Every row gives one point. Examples show where two turns around zero, p and q, send a point. Write where each new point lands after one turn and then the other. Backwards means that the second turn is done in reverse. Each puzzle has new turns, and all numbers are rounded.

Turn p:
[-13  -3 -24] => [ 22   2 -17]
[19 32 25] => [-13  13  41]
[ 19 -34 -43] => [ 31 -45 -19]
[-3 -8 -2] => [-1 -4 -8]
[ 7 -1 19] => [-18  -2   9]
[-28  14  26] => [-21  35  -4]
Turn q:
[  5   2 -21] => [ 6 20  4]
[30 22 29] => [-42 -12  18]
[-47  -9   3] => [ 23 -14 -40]
[ 12 -16 -11] => [14  5 18]
Where do these land?
q, then p: [ -5  57 -25] => [38 49  0]
p, then q: [-11   0  17] => [ -2   6 -19]
q, then p: [-12 -39   4] => [-10 -38  11]
p, then q backwards: [9 4 2] => [ 8 -5  3]
q, then p: [ 19 -22   2] => [-27  -7   8]

Turn p:
[-13  13   0  28 -20 -19] => [ -9  35   7  -8 -20   5]
[ -1 -22  22 -24  19  -8] => [ 8 -5  6 18 39 -4]
[-20 -30  -5 -12 -10  11] => [  4  -3 -14  35   1  16]
[ 15  -7  19 -16 -26  -4] => [-14 -10  31  15   3   9]
[ 34  41 -43  29  -7 -49] => [ 14  22  28 -35 -52 -51]
[-18  18  -4 -10  19  31] => [-16 -16 -37 -11   9   0]
[  3 -12  11   5  24  38] => [ 12 -23 -21 -13  20  25]
Turn q:
[ 11  35  17 -12  12  -9] => [ 19   4 -20 -15 -10  30]
[ 25 -26  -9 -26 -15 -23] => [  6  -6  15 -39  -7 -30]
[17 36 11 41 -9 23] => [ 10 -13  20  31 -17  46]
[ 29   7 -25 -26  18 -22] => [ 41   4 -12 -22 -16 -21]
[-33 -22  21   1  33  -7] => [-14  34 -14   2  40  -2]
[-29 -27  -3   8 -18  35] => [-36 -21   6  26  22 -15]
[-20  -5 -11  15 -21   2] => [-26  -1   7  17 -12  -8]
Where do these land?
q, then p: [ -1 -35  11 -21 -20  -4] => [ -5  11  -6  26  32 -19]
q, then p: [ 20 -40 -27   5  15   8] => [ 19  20  34 -14  25 -17]
q, then p: [-14 -12   2  -5   7  20] => [ 20  11 -15  -3   7  -6]
p, then q: [-23 -19   7  42  10  -3] => [ 31 -30 -15  14 -16  15]
q, then p backwards: [  7   8  -2  -4  26 -13] => [ -8 -12  -6  20  16  -8]
p, then q: [ 40  66  16 -24 -19   2] => [-57  22 -27 -41  29 -11]
q, then p backwards: [-28  31  -7   7 -18 -10] => [-26   9 -19   4 -31  14]

Turn p:
[ 30  12 -14 -14 -30 -11  23 -16  17] => [  8  -8  -5  39 -23  11  17  21  22]
[ 24  33  10  14  17  18  -8 -33  -9] => [-12   0  52  19  16  14  12   4  -7]
[ 18   7  -4  23   0   2  -1 -28 -44] => [ 33   0  43  11   3  16  -7  -3 -17]
[  5   6  -6  48  14  -3  -5 -18  -2] => [ -1  10  41 -16  -6  23 -17   2   8]
[-24  24 -13 -27 -24 -14  17  -3  11] => [-17 -19 -31  28 -22   9  -7   6 -12]
[-17 -27  30 -13  13 -25 -17  43   6] => [ -2 -13 -34 -30  26 -33 -19 -21  19]
[ 24  17 -35   9  25   8 -10 -18 -15] => [  3  38  29  24   6  22  -1 -11  -4]
[  5  20 -14  -7 -49  11  -2  15  10] => [ -6  -2  -5  25 -43 -28   4  13  -4]
[-33 -52  19 -19  15   5 -17  10  16] => [ -3  -6 -37 -50  14  -8  20 -28   0]
[-33 -40  26 -14  19   9  19  49  10] => [ -3   1 -52 -49  29 -25  -4  14  -5]
Turn q:
[-40  -4 -41  25 -23 -21   5  13  22] => [  1   1  21 -28  30   9 -11  57   4]
[ -3  48  15  -8  10   3 -10   8 -34] => [ -4 -11  -2 -30 -28 -16 -18 -35  19]
[ -6  -5 -25 -27 -53  -4 -40 -13  29] => [  1 -18  -5  24 -11 -15 -44  54 -26]
[ 39 -15   8   3  -2   2   3  24  10] => [  6 -12 -36  14  -1  10  27   3   2]
[ 26  -9  -7 -26  38  19  -2  30   3] => [ -5 -10 -38  -9   4  23  12 -29 -32]
[ 13 -10   6  14  32  43  54  -3 -19] => [-25  22  -8  12  35  25  21 -50  23]
[  7  18  17  -7 -13 -48  12 -33   5] => [ -4 -20  44  16 -36  -8  17  11  10]
[ 19   0   9   4  -1  -1 -22 -25  28] => [ 22 -22   6  30   3 -17   2   1 -13]
[-19 -14   5  21  14   1   4 -14 -43] => [-10  42  13 -14   6 -23  11 -16  10]
[-35 -10  14   1  -2   5  -4  14  -2] => [ 18  29   2 -14  -3  11 -15   5   3]
Where do these land?
q, then p: [  9  -4 -27  -8   6   6  24  14  27] => [  2  27  -6 -26  15   0  10   4 -26]
p, then q: [-43   1  15 -21  -2 -39 -13  -1 -24] => [-15  27   1  15  16 -40   4   4 -41]
q, then p backwards: [-29   1  27  22 -25 -28 -13   8  11] => [ 33 -20  -6  35 -20   1  23   7  -7]
q, then p backwards: [  0  20 -12 -19 -33   7  -4  10 -34] => [-23  13  -5  14 -11 -15  -1  31  34]
p, then q: [ 17  27  36 -18  26 -23 -24   3   4] => [ 36  18  35  -2  20   1  22 -11 -24]
p, then q: [ 28 -36 -35   2 -27  27   0 -30  -2] => [-28 -28 -11  32  -6  16   4  -2  51]
q, then p: [  4 -20  23   0  37   2   2  35  19] => [ 18  25  13  29   6  12  29  26 -15]
q, then p: [  9  12 -30  -6 -13  -7  -4 -25 -35] => [ -7 -29 -25 -15  -7   8 -29 -22  -5]
p, then q: [ 29   0 -10  45  38  28  13  22  32] => [ 32 -34   2 -30 -26  41 -30 -20   9]
q, then p backwards: [-36  28  -5 -18   2  27 -15 -13  -1] => [-20  13  -3  31  12 -26 -18  18 -24]
q, then p: [ 12 -29  17  20 -11   0  33 -23   3] => [-23   1  17 -17   1  12 -18  42   8]

Turn p:
[ 11   9 -32 -24 -26  16   6  -4  20  -5 -14  13] => [  6  -8 -17 -27   3 -27  31 -22   8  11   6  -5]
[-14 -10  22  14  -8 -39  13 -14 -25   7 -14  -8] => [ 22  -8  13  26 -20   7 -24  16  -7  27  -3  20]
[  1  15 -24 -11 -16  12   2 -14 -34 -13 -10 -24] => [ 28  10   7  -2  11  -4  26   1  33   4 -14  23]
[  6  24  11  12  -2   5 -30  -3  -6 -13  -6  12] => [ -6   3 -12   6   0  26  18 -14 -14 -10  -7  20]
[ -1  39  13 -11 -17  -6  15  19  -1  24   1  -7] => [ 18 -29 -10 -15   1   7 -27 -23  15 -11  -3  13]
[ 11  -5 -34   5  16 -12  12 -11  17  -9  18  -3] => [-22   6  35 -10  -9 -16  11  -9   9   6   2 -15]
[ 11  -8  15   1  -1   8  14  -8 -22   0  16  23] => [  6   5  -4  -8 -16  -2  -4  16 -14  -7 -33  -5]
[-48  -8  12  -6   8   6  -1  -9   3  18  10  12] => [-13  -6 -13 -11  19  20 -22  25  -1  28  -4 -11]
[  3 -10  19 -16  10  15   8 -27  15 -10   8  -2] => [-22 -10 -16   6 -15  -5  11  24  14  -2  -9 -14]
[ 11 -14  -7 -11  37 -54 -48  97  21   7 -11 -10] => [ 11   2  24  53  43  11 -31 -64 -36 -28  46 -48]
[  5  -5  -9  12  19  22  19  -4  10  -7 -14   6] => [-18  30 -11  -7 -11 -17  -2   0   9   0   3  -1]
[  0 -13   8  18 -14  16   9   0  11 -19  16  -1] => [  0   8   0 -17 -20   6  10  22  -4 -13  15  -7]
[  6 -13   5  15  -5  12 -17 -21  -9  20  -1  -9] => [ -9  -2   2   5  13  -9   4  26 -11  -5  -3  27]
Turn q:
[  4 -15   8   4  29 -17  13 -11   1 -22 -17 -29] => [  3   1  29 -15 -18  18  26  25  -7   2 -14   9]
[ 15   2 -31  -2 -15 -19   3 -18 -31 -17  -1  14] => [-16 -29   7 -11  26   9   1 -11  29   3  -9  21]
[ 20  -9   0  11  28  19   0  18  24  16 -14   9] => [-13   0  -9  14 -26  -7   5  14 -16 -38   8  -7]
[ -6 -23  17 -12  -4   4 -10  29 -27   2  37 -21] => [ 40  14 -15 -29  15 -11  -1  21  12   3  26  -4]
[ 22 -11  23  18  -6   2  12 -15  13   9 -15   8] => [-23  -8   2  -7 -31 -14  -2   5   4   1 -12 -20]
[ 13  32  14  36  -3  -5  24 -23  -6 -14 -16 -26] => [ -3 -17  18 -15  -3  -7  28 -12 -16  10 -50 -19]
[-23  15 -17  -7  28 -20  -8  17 -21  18  22  15] => [ 22  19   4  20  28  18  10 -14  24 -24  16  -3]
[-21  28  17 -22 -12 -25 -21  18 -18  -4 -16   7] => [-14  41   0   4  31  -5  19 -16   6  23   9   5]
[-20  12 -24   2  -9  29 -19 -13  24  37 -10 -11] => [ -3 -10  13  28   9  -3 -32 -14 -41  -4  17 -18]
[  5   2 -20  -2 -24  29 -29 -16  15 -22  21  13] => [ -8 -15 -33  -9  12  16 -43  -9 -17   4  -6  13]
[-10 -26  29  -3   2  -7   7  -2  18  16 -15  22] => [-14  21   7   7 -40  -7  -7   1  14   6  16  -9]
[ 18 -19   5 -23  20  24  25 -16  21  -2  -6   7] => [ -3  -3   7  15 -32 -10 -21  31   1 -13 -16  18]
[-30  21 -17  15  -8   6  23  19 -25   0   0  13] => [ 24  -4   3   9  10 -16  15 -46   6  -6   0  14]
[ 13  -7  -3 -17 -26 -19 -16  12  12 -17  30 -20] => [  8 -10 -32  -8  18  15   1  26   2  33  11   0]
Where do these land?
q, then p: [-26  -8 -15  23 -15  14 -22 -29   1 -10  -3  15] => [-12 -11 -16   7  23   5  29  31  -2   9 -22  10]
p, then q: [ -8 -29  31   6   4  -9  14 -14   6 -15  25  -6] => [ 16  -1 -23 -18   3 -24  15  -4 -21  15  27  -4]
p, then q: [  7  19 -25  22  24 -12   7   0  -6  19  -3   6] => [-20  34  15   3   3   9 -16 -15   6   8 -11 -12]
q, then p: [ 14  17  -5   4  19 -11 -23  -9  -1 -16   3 -11] => [  1  29 -21   3   9   0  -5  -2  23  -4  -5  -6]
p, then q: [ 29  12 -16  -6 -14 -23   5 -27   2  29  -3   8] => [-24   7  24  -6 -21   3  -2  -3  38  15  18  -4]
p, then q backwards: [ 13  -1  33  20 -16 -25 -24  15   8 -16 -20  22] => [-25   0 -23  17   7  16  -4  21  47  -6  -7  -5]
p, then q: [ 25  -5 -27 -34 -12  35 -23   0   4  16 -12  21] => [  4 -13  40  21  -1  24  29  13  26  -7 -11  26]
q, then p backwards: [ -8  22  -1  15  19  26  27 -33  -7   5 -31 -13] => [ 42  -1 -13   6  11 -31   1  -3 -25  12  28  13]
p, then q backwards: [  7 -15 -17 -21   1  -6 -12  24   7  10 -12 -15] => [ -9  16 -12  -1 -12   3  -2  15 -17  33   5  -4]
q, then p: [-10  18   4  -7  14  -3  36 -15  29  19   2  -1] => [  9   7  -1   4 -19  -3  -7   5 -16 -13  26  42]
p, then q: [  2 -14 -22  11  -8 -27  -4   9 -27 -28  10  24] => [ -6   3  14 -11  11 -45   6   8   5   2 -29 -20]
p, then q backwards: [-11 -15  30 -22   5   2   0  27  13  27  12  -6] => [ 22  -1 -17   2  -8  19 -20 -10   8  30  30  -3]
q, then p: [ 19  21  15  18 -21  25  20  21  17  -8 -18 -10] => [ 36   4  25  10  -4 -17  -8  -6  -1  37  -5  13]
q, then p: [-31   6 -14  -6   2 -16  15  16 -32 -26  20  -3] => [-34  -4 -14  -7 -25 -32   1 -14  -6 -10 -26  -7]
p, then q backwards: [-24 -28  28 -23  -3  28 -16  13 -14  -6  30 -30] => [ 34   0 -10 -15  33 -16 -16   2   0  23  43 -21]
